Rows are points. The ring and each string are closed loops that go straight from each point to the next, and from the last back to the first. Before rounding, they use only three directions, however many columns there are. Count how often each string passes through the ring. Passing back the other way cancels.

Ring:
[[ 25  -6  19]
 [ 33  33  25]
 [ 14  57  10]
 [ -5  52  -8]
 [-28  15 -30]
 [-28 -20 -25]
 [ -3 -32  -2]]
String:
[[-52 -38 -32]
 [-57 -38  -9]
 [-28 -16  -3]
 [-26 -17   8]
 [-28 -33   6]
 [-10 -14   2]
 [ 11   1 -23]
 [  8   0 -15]
 [ 12 -18 -20]
 [  5 -41 -16]
 [-24 -60  14]
 [-27 -31  18]
 [-11  -4   1]
 [  4   7 -26]
 [-17 -16 -45]]
Times through: 2
String, 12 rows:
[[ 37  24 -16]
 [ 15  17  18]
 [ 30  34  48]
 [ 31  51  46]
 [  5  32  29]
 [ 14  33  -4]
 [ 28  48 -22]
 [ 33  62  -7]
 [ 37  72  29]
 [ 26  50  57]
 [  8  19  20]
 [ 24  21 -11]]
Times through: 1

Ring (10 x 9):
[[ 49   3 -28  22   8 -33  -9 -23  13]
 [ 57  14 -13  15 -23  -7   9 -47   6]
 [ 35  20  -9  -3 -42  21  21 -45  -7]
 [ 12  21 -17 -15 -40  29  23 -31 -17]
 [-32  13 -34 -32 -21  32  17   8 -27]
 [-55  -3 -34 -35  -7  30   3  36 -22]
 [-56 -22 -21 -27   4  22 -13  50  -5]
 [-41 -30 -16 -15  12   8 -23  48   8]
 [ -3 -23 -23   7  23 -21 -26  27  16]
 [ 26 -10 -30  18  23 -35 -20   3  16]]
String (30 x 9):
[[-46 -11  -2 -35 -32  53   5  22 -11]
 [-31  -8 -15 -23 -17  29   1  19  -8]
 [-24   4 -46 -18   8   1   1  21 -17]
 [-62   2 -59 -35  16   9   0  48 -29]
 [-85 -13 -36 -47   0  38  -2  62 -25]
 [-74 -25   2 -43 -25  60  -4  49  -8]
 [-30 -17   2 -22 -26  39  -2  18   1]
 [-10   0 -29 -11  -3   6  -1   9  -7]
 [-30   2 -38 -22   0  11   2  22 -17]
 [-22   4 -40 -18   1   7   3  16 -16]
 [-43  16 -64 -31   8   7  11  27 -35]
 [-57  21 -55 -46 -14  35  22  23 -44]
 [-34   8 -13 -37 -42  54  21   1 -24]
 [-14   3   0 -24 -44  48  15  -9 -10]
 [ -3   4 -24 -12 -13  12   5  -2  -8]
 [ -3  24 -55 -15  -2  -2  15  -6 -27]
 [ 13  40 -31 -24 -50  37  40 -45 -34]
 [ 23  24   2 -18 -66  51  34 -51 -16]
 [ 23   7  23 -12 -68  55  22 -44   0]
 [ 10   9 -16  -9 -25  17  11 -18  -7]
 [ 12  24 -44  -9 -11   0  16 -19 -21]
 [ 17  34 -48 -12 -20   5  26 -30 -28]
 [ 24  35 -13 -19 -61  44  39 -55 -25]
 [ 13   8  21 -19 -71  62  25 -40  -5]
 [  2   3   2 -15 -42  38  13 -17  -4]
 [ -5  12 -45 -11   2  -3   5   3 -16]
 [-18  23 -55 -23  -5   8  17   2 -31]
 [-21  22 -66 -21   9  -5  12  12 -32]
 [-49  26 -73 -38   4  12  19  24 -46]
 [-71   9 -41 -51 -19  48  18  35 -39]]
Times through: 5

Ring:
[[ 19 -10  -8   5  27 -18 -10  -9  -9   4  26   8  -7  -9]
 [ -4  -8 -13 -29  26 -13  -8   4 -18   7   7  16 -11  -9]
 [-16  -5 -11 -42   8  -1   0  10  -8   8 -11   9 -19   0]
 [ -7  -7  -1 -13 -11  10   3  -4  17   3 -19  -8 -21  12]
 [ 14 -16   8  38  -3   7 -10 -28  34  -4 -11 -16  -7  17]
 [ 28 -15   3  41  15  -9 -13 -27  17  -3  17  -7  -3   4]]
String:
[[-30  -1  -9 -58 -14  13  10  16   2   8 -31   2 -30   9]
 [ -9   2  -9 -44 -16   4  17  15  -1   8  -1  -3 -35   1]
 [  2  -4  -5 -18  -3   0   5   2   3   5   3  -3 -23   1]
 [ -4 -14   2   8   2   8 -11 -16  22  -1 -24  -6  -8  15]
 [ -7 -18   9  24  -7  19 -13 -26  41  -4 -43 -15  -5  27]
 [  1 -12   9  21 -19  18  -2 -20  40  -3 -27 -20 -15  23]
 [ 10  -7   5  13 -22  11   7 -13  30   0  -6 -20 -24  15]
 [ 11  -4  -3  -5  -6  -2   6  -3   8   4  11  -7 -23   2]
 [  8 -14   2  19   9   1 -12 -19  18  -1  -7  -5  -5   9]
 [ 20 -31  18  87  14  10 -34 -56  56 -13 -31 -19  18  30]
 [ 33 -28  18  95  10   6 -29 -57  55 -13 -13 -23  14  26]
 [ 33 -13   6  47   2  -5  -6 -28  25  -4  19 -16  -8   7]
 [ 22  -6  -3   7   2  -8   3  -8   5   3  24  -6 -19  -2]
 [ 14 -17   2  30  18  -4 -18 -25  17  -2  -2  -3   1   7]
 [ 21 -24   5  54  30  -7 -29 -38  22  -6  -3  -2  13   9]
 [ 39 -15  -2  41  30 -22 -15 -25   2  -1  39   0   0  -8]
 [ 33  -5 -10   4  20 -24   1  -4 -15   5  51   5 -16 -17]
 [ 19  -2 -11 -15  11 -17   6   4 -14   7  37   4 -22 -13]
 [  7 -16  -2  14  21  -5 -17 -18   9   0  -4   3  -1   4]
 [  9 -16  -6   9  34 -13 -21 -16  -3   1   5  11   3  -3]
 [  5 -13  -4   2  19  -7 -12 -11   3   2   0   4  -6   1]
 [  7   4 -17 -48   9 -18  13  20 -28  12  35  11 -30 -19]
 [ -8  -3 -20 -54  34 -20  -4  17 -36  12  17  26 -15 -19]
 [-17 -12 -14 -36  39 -12 -19   3 -21   7 -11  24  -1  -6]
 [-12 -18  -4  -3  31  -3 -25 -14   3   1 -25  12   5   7]
 [  1 -11  -4  -3  13  -3  -9  -8   5   2  -4   3  -9   3]
 [  2  -5  -8 -20   5  -5   2   2  -3   6   7   2 -20  -2]
 [ -7 -15  -2   0  17   2 -16 -13  10   1 -22   4  -3   9]
 [-23 -10  -5 -30   6   8  -8   0   6   4 -33   6 -12  10]]
Times through: 3
String (25 x 14):
[[ 32  -8   0  26   0  -9   2 -16  13   0  31 -11 -17  -1]
 [ 43 -17   7  64  10  -9 -12 -35  27  -5  27 -16  -2   5]
 [ 34 -24  11  77  20  -4 -26 -46  35  -9   4 -13  11  14]
 [ 36 -18   9  63  10  -5 -15 -37  31  -6  15 -15   1  10]
 [ 29  -5   0  17  -7  -7   8 -10  12   2  30 -13 -23  -1]
 [ 15  -8  -2   8   1  -3   0 -10  11   2  11  -6 -16   3]
 [ 11 -18   6  34  10   3 -17 -28  27  -4 -13  -8   0  14]
 [ 11 -26  17  69   2  16 -26 -48  56 -11 -37 -21   9  31]
 [  5 -17  12  39 -15  19  -9 -30  48  -6 -31 -23  -8  27]
 [ -4 -19   9  28  -3  16 -16 -28  40  -5 -39 -14  -2  25]
 [ -2 -15   2  12   6   7 -13 -18  22  -1 -23  -5  -5  15]
 [  3  -8  -3  -7   3  -1  -2  -5   7   3  -2  -2 -16   4]
 [  1  -5  -5 -16  -1   0   3   0   4   4   1  -2 -20   2]
 [-13 -17   2   7  10  10 -18 -19  22  -1 -38  -1  -1  18]
 [-24  -7  -3 -31  -9  15   0   2  15   4 -37  -3 -20  15]
 [-20  -1  -6 -44 -18  13  12  11   8   7 -23  -4 -31  10]
 [-17  -4  -3 -30 -17  14   7   4  15   5 -27  -7 -26  13]
 [-13 -16   5   9  -2  16 -13 -19  31  -2 -42  -9  -6  23]
 [ -1 -15   3  14   3   8 -12 -19  24  -1 -23  -7  -6  15]
 [  8  -2  -5 -16 -10  -1  11   3   5   5  12  -6 -28   0]
 [ 12  -4   0   2 -14   4   8  -6  17   2   6 -13 -25   7]
 [ 10 -13   1  16   5   1  -8 -17  18  -1  -4  -7  -9   9]
 [ 12 -22   8  47  15   4 -24 -36  32  -6 -19  -9   7  18]
 [ 15 -18   5  37  13   0 -18 -29  25  -4  -7  -8   1  12]
 [ 19  -8  -1  13   3  -5   0 -12  10   1  16  -7 -16   1]]
Times through: 0
